Rows are points. The points of each table are mixes of a few directions, plus a little noise. Count the directions of each table, and those that both share. Where both have some left over, give the other angles between the two spaces (their principal angles), to ten degrees, smallest first.

First (4 x 3):
[[-35 -45  -6]
 [ 23  19   2]
 [-35  -6   2]
 [ 47  33   3]]
Second, 6 rows:
[[-60  28  11]
 [-41  19   7]
 [ 22 -10  -4]
 [-16   7   2]
 [ 40 -18  -7]
 [ 54 -25 -10]]
Directions: first 2, second 1, shared 1

First, 7 rows:
[[ 15   8  -1   3  10   7]
 [  1   1   0   0   1   1]
 [ -9  -5   1  -2  -6  -5]
 [  6   3  -1   1   4   3]
 [ 29  15  -3   6  19  14]
 [-60 -31   6 -12 -39 -29]
 [ 18   9  -1   3  12   9]]
Second (6 x 6):
[[-34  -4   5   0 -22 -14]
 [ 15 -16  -5 -10   8   4]
 [ 32   8  -4   2  20  15]
 [ 33   1  -7  -3  21  14]
 [ -6  -3   1  -2  -4  -4]
 [-38  15  10  12 -23 -14]]
Directions: first 1, second 2, shared 1

First:
[[ 10  37 -44  60  -9  24 -11 -14]
 [  2   6  -6   0  -6   2   5  -6]
 [  0   2  -7  30  11   8 -18   8]
 [ -6 -12   4  38  28   5 -35  24]
 [ -4 -10   8   6  12  -1 -12  11]
 [  6  12  -6 -28 -24  -3  29 -21]
 [ -8 -26  27 -23  14 -13  -5  16]
 [ -3 -14  20 -38  -2 -13  13   2]
 [  4   5   4 -46 -24  -9  34 -19]]
Second (8 x 8):
[[ 20 -16   5   2  -1 -12   1 -12]
 [-15  23  45  24  26  -1  33  10]
 [ -8  27 -12  21  -1  13   5   0]
 [ 17 -31  16 -16 -11  -6 -22   2]
 [ 23   9  -1  38 -13  11  -8 -13]
 [  7 -12 -52 -24  -2 -18   4 -22]
 [-27   4 -29 -35  10  -9  12   5]
 [-17  -3  31 -10 -10  21 -26  32]]
Directions: first 2, second 4, shared 1; angles 60

First:
[[ 21  -4   8 -17 -17   5 -18 -28  31 -14  14]
 [ -3  -2  12   4  -9  17 -23 -21  -2 -21 -11]
 [-20  -2  12   0  15  12 -16 -10   5 -24  11]
 [ 26   9 -12   4 -35  -3  -3  -6  -9  14 -25]
 [-15  19  -6  17   8  -8   0   3  -2  11   3]
 [  9   4 -24 -10 -19  -2   4  21 -27  -1 -21]
 [-17  -5  -2   5  18  -7  16   8   5  21   2]
 [-17  14  -2  13  14  -5   0   5  -2   3   8]
 [ -2  12   8  18   9   1   0   7 -16  -7   5]
 [ 20 -45   7 -32  16  -9  41  21  18  17  15]]
Second:
[[  1   2   0  -1   2   3  -9  -1  -5   6   4]
 [  1   2   0  -1   2   5 -12  -1  -7   9   4]
 [  1   0   0  -1   0   1  -2   0  -1   1   1]
 [ -1  -5   2   2  -4 -10  21   4  13 -16 -10]
 [  2   8  -2  -3   7  15 -37  -6 -22  28  15]
 [ -4 -12   3   5 -10 -21  51   8  31 -39 -22]
 [ -4 -13   4   5 -12 -25  60   9  37 -45 -26]
 [ -1  -4   1   1  -3  -7  17   3  10 -13  -8]
 [  3   8  -2  -4   7  15 -37  -6 -23  28  16]
 [  2   6  -1  -2   5  10 -24  -4 -15  18  10]
 [  2   7  -2  -2   6  13 -30  -5 -19  22  13]]
Directions: first 6, second 1, shared 0; angles 70

First:
[[ 15  -4   6 -26 -18  18   9  21   9 -14  11  -9]
 [ -4  -7   6   8   0  -6   2  -2   6   3   0  28]
 [-14  10  -1   4  23  -1 -10 -24   8  20 -10   8]
 [-36  15   0   1  16 -25 -14 -14   7  10   0  24]
 [ 14   7   3  -7  -4  15  -9   3 -18  -9   2 -10]
 [ 19  -2   2   1 -15   2   3  22  -3   7  -2 -15]
 [ 15  -2   5   5  -9   3   0  12  -6   6  -2   0]
 [ -9 -17 -20  13   7  -6  20 -18  -1 -23   0 -25]]
Second (10 x 12):
[[ -5   8   7  -6   4  10 -11 -12  -6  -5   4  14]
 [  6  -3   7  -4  -7  -6   3  19  16  17  -2  18]
 [-17   3  -2  -6  -3 -18   2   7   8  -5   7   7]
 [ 15   2   9  -5   1  20  -6  -3  -3   5  -2   9]
 [ 10  -6 -10   5  -1  -2   8   5  -6  -6  -4 -21]
 [ 10   1   0   6   0  -2  -6   4 -16  -2  -3   5]
 [ -7 -11 -33   0  -1 -17  20   5 -12 -39   5 -60]
 [ 20  -7   7  -4  -9   1   7  25  18  22  -6  12]
 [-35  13  10  -2  10   8  -9 -38   9   1   9  11]
 [  6   2   5  17   5   6  -8 -13  -9  13  -8   6]]
Directions: first 6, second 5, shared 4; angles 30

First:
[[-12 -18   1  -8 -11   1  13 -11  13  15  21   9  17 -19 -26   2  -1 -10]
 [-19 -10  -5   6  -3  -3  10 -12   1  21  23   8  19 -22 -13  -4   2 -14]
 [  5   0  -3 -11   2   5  -4   6   4  -7 -14  -1  -2  11  14  -4  -5   8]
 [ 16   5   1 -10   4   5 -20   8   0 -19 -17 -10 -16  21  21  -2  -5  12]
 [ -5   8   1   0  -3   1  25  -2   2   7   5  10   1  -4 -17  11   0  -5]
 [ 14  10   7   2  -2   1 -14  -5  -6 -13  12  -8 -22   7  -5  16  -4  -3]
 [ 17   7  13  11   2  -8  -7  10  -5 -17 -22 -12 -13  11  -1   3  11  10]
 [-14   0  -8  -2   1   3  18  -3   2  15   7  12  12  -8  -3  -1  -3  -6]
 [-20   5 -13   2   2   4  20  -8  -3  22  18  16  13 -12  -1   0  -5 -11]
 [  8   4   0   8   9  -3 -22  10 -10 -12 -17 -12  -8  11  25 -11   5  10]
 [ 10 -11   8   0  -1  -4 -19   6   3 -12 -13 -12  -1   3   5  -9   6   8]]
Second (10 x 18):
[[  0   0   0   1   0  -1   2   1   0   1  -3   0   2   0  -1  -1   2   1]
 [ -2   1   1   4   1  -4  11   6   0   2 -13   2   5   0  -2  -3   7   4]
 [  2  -2  -2  -5  -1   5 -12  -7   0  -2  14  -2  -5   0   1   3  -7  -4]
 [ -4   3   3   8   3  -8  21  11   0   4 -25   4  10   0  -3  -6  12   7]
 [ -2   2   3   6   2  -5  15   8   0   3 -17   2   6   0  -2  -4   9   5]
 [  8  -7  -8 -20  -6  18 -51 -28  -2  -9  60  -9 -23   0   8  14 -31 -18]
 [  5  -5  -5 -13  -5  12 -34 -19  -1  -6  40  -6 -16   0   6  10 -21 -11]
 [ -1   2   2   5   2  -4  12   7   0   2 -14   2   6   0  -2  -4   8   4]
 [ -3   2   3   7   2  -7  18  10   1   4 -21   4   8   0  -3  -5  11   6]
 [ -3   3   2   7   2  -6  17  10   1   4 -20   3   8   0  -3  -5  10   6]]
Directions: first 5, second 1, shared 1

First:
[[  9  -7  -2   5  -2  -8  -2  -9   3   5  -1  -1   6  10   7   8  -8 -11
    2   2]
 [  3  -1  -4  -3  29   7   5   1  12 -30 -14   5  -1   9  48   0  37   2
  -19  -8]
 [ 21 -16  -7   9  22  -9   0 -16  17 -16 -14   3  11  27  55  15  15 -20
  -12  -3]
 [-15  12   1 -11  16  17   6  15  -1 -23  -5   3 -10 -13  10 -13  30  20
  -12  -8]
 [ 37 -29  -7  23  -6 -31  -8 -34  14  20  -3  -2  22  39  28  30 -32 -44
    8   8]
 [-17  14   3 -11   4  15   4  16  -6 -10   1   1 -10 -18 -12 -14  16  21
   -4  -4]
 [-23  17   7 -10 -19  11   1  18 -17  13  13  -3 -12 -29 -53 -17 -11  22
   10   2]
 [ -6   4   5   1 -28  -5  -4   2 -13  28  15  -5  -2 -12 -50  -3 -33   2
   18   7]
 [ -9   6   4  -3 -15   2  -1   6 -10  12   9  -2  -4 -13 -32  -6 -14   8
    9   3]]
Second:
[[ -7   4 -22  10   2  16   6   8  17   9   1   3   7   0 -17  -3  13  12
   10   5]
 [  6 -10  20 -11 -12 -17  -3 -19 -23  -5   2  -6  -9   1  23   3 -10 -22
  -18  -8]
 [ 14   3  40 -17  45 -24 -17  27  -3 -20 -17   3  -4  -6  17   3 -38   7
   16  -9]
 [ -5  10 -22  11 -30  17  11 -14   5   8  12   2   4  -1 -22   1  19  -2
   -6  19]
 [  2 -14  23 -12  60 -17 -14  35   5  -7 -21   0  -2   1  25  -4 -24  16
   20 -29]
 [ -3  18 -23  13 -27  18   9  -8  10   5  11   5   6  -2 -30   1  17   4
    0  26]
 [  1   3  -7   3 -44   4   8 -32 -14   4  15  -4  -4   0  -5   3  13 -21
  -21  14]
 [  7  -4  26 -12  44 -16 -12  25   1 -12 -16   2  -2  -2  17   0 -26  11
   14 -16]
 [-15  -9 -37  15 -37  20  14 -23   4  21  13  -4   3   6 -11  -4  35  -7
  -14   1]]
Directions: first 2, second 3, shared 0; angles 60, 70

First (10 x 32):
[[  9  -8  18 -13  -5  -3   9  -5   4 -10 -11  -3   8  -6   4  10  -5 -10
   -8   1  -6  12  -1   6   0  -8   8  10   0  15  -9   7]
 [  0  -1  -3   5   0  -4   2  -1  -6   1   1   1  -2   0   4  -3   3  -1
    4   4   2  -5   2   2   6   6  -6  -2   0  -8   2  -9]
 [ -6   5 -15  14   4  -1  -5   3  -8   8   9   3  -8   4   1 -10   7   6
   10   3   6 -14   2  -2   5  12 -11  -9   0 -19   9 -13]
 [  4  -5  -3  12  -2 -13   8  -5 -18   0  -1   1  -4  -1  13  -8   9  -7
    9  12   4 -11   5   8  18  16 -16  -2   0 -20   5 -25]
 [  1   1  25 -37  -1  25  -8   6  41 -11  -8  -4  16  -4 -24  26 -25   4
  -27 -24 -15  36 -11 -11 -37 -41  41  15  -1  58 -19  60]
 [-15  15 -26  15   9  10 -17  10   1  15  17   4 -11   9 -10 -12   5  18
   10  -6   8 -15  -1 -12  -7   7  -6 -15   0 -16  12  -1]
 [  9  -9  22 -19  -6   0   8  -5   9 -12 -13  -4  11  -6   0  14  -9 -10
  -13  -2  -9  18  -2   5  -5 -15  14  13  -1  25 -12  16]
 [  1  -1  -8  14   0 -10   4  -3 -16   3   2   2  -5   1  10 -10  10  -3
   10  10   5 -13   4   5  15  16 -16  -5   0 -22   7 -23]
 [  1  -1   0   1   0  -1   1  -1  -1   0   0   0   0   0   1   0   1  -1
    0   1   0  -1   0   1   2   1  -1   0   0  -1   0  -2]
 [ -3   3  -9   8   2  -1  -3   1  -5   5   5   2  -5   2   1  -6   4   3
    6   2   4  -8   1  -1   3   7  -7  -5   0 -11   5  -8]]
Second, 8 rows:
[[ -8  16  -7   7   1  16  -7  16  13   8   6  -2  -2   2 -14   0  -3  12
   -5 -10   4   5   3 -14 -14  -7   4 -12  -1   2   4  16]
 [  6 -22  -2  -9   4 -20  -1 -25 -20  -7  -1   6  -3   3  16  -4   7  -9
   13  13  -5 -17  -9  18  18  15  -6  15   3  -8  -1 -25]
 [-10  -3 -10 -21  13  12 -25  -7  16   1  11   7  -3  10 -16   4  -8  15
    2 -13  -7  -4 -18  -6 -21 -12  20  10   2  21  -4  22]
 [ -4  22  -2  18  -6  13   6  24   9   9   1  -6  -1  -4  -9  -2  -1   6
   -8  -6   8  11  14 -14  -7  -5  -5 -19  -3  -7   6  10]
 [ -6 -21  -8 -33  16   0 -27 -25   8  -5   9  12  -2  12  -8   5  -7   9
    9  -7 -13 -12 -28   5 -14  -7  22  24   4  24  -8  12]
 [  8   2  14   4  -9  -2  16   6   0  -4 -11  -6   6  -8   5   5  -1 -10
   -9   3   1  13   9   2   5  -3  -3  -2  -2   2  -3   0]
 [ 12  -3   8  21 -11 -19  25  -1 -25  -2 -11  -5   0  -9  22  -7  12 -18
    4  19   7  -4  16  13  29  19 -25  -6  -1 -28   5 -34]
 [  4   9   7  12  -8   1  12  11  -1   1  -6  -6   3  -6   3   0   1  -5
   -6   2   5   8  12  -2   5   0  -7  -9  -2  -7   2  -2]]
Directions: first 2, second 3, shared 2
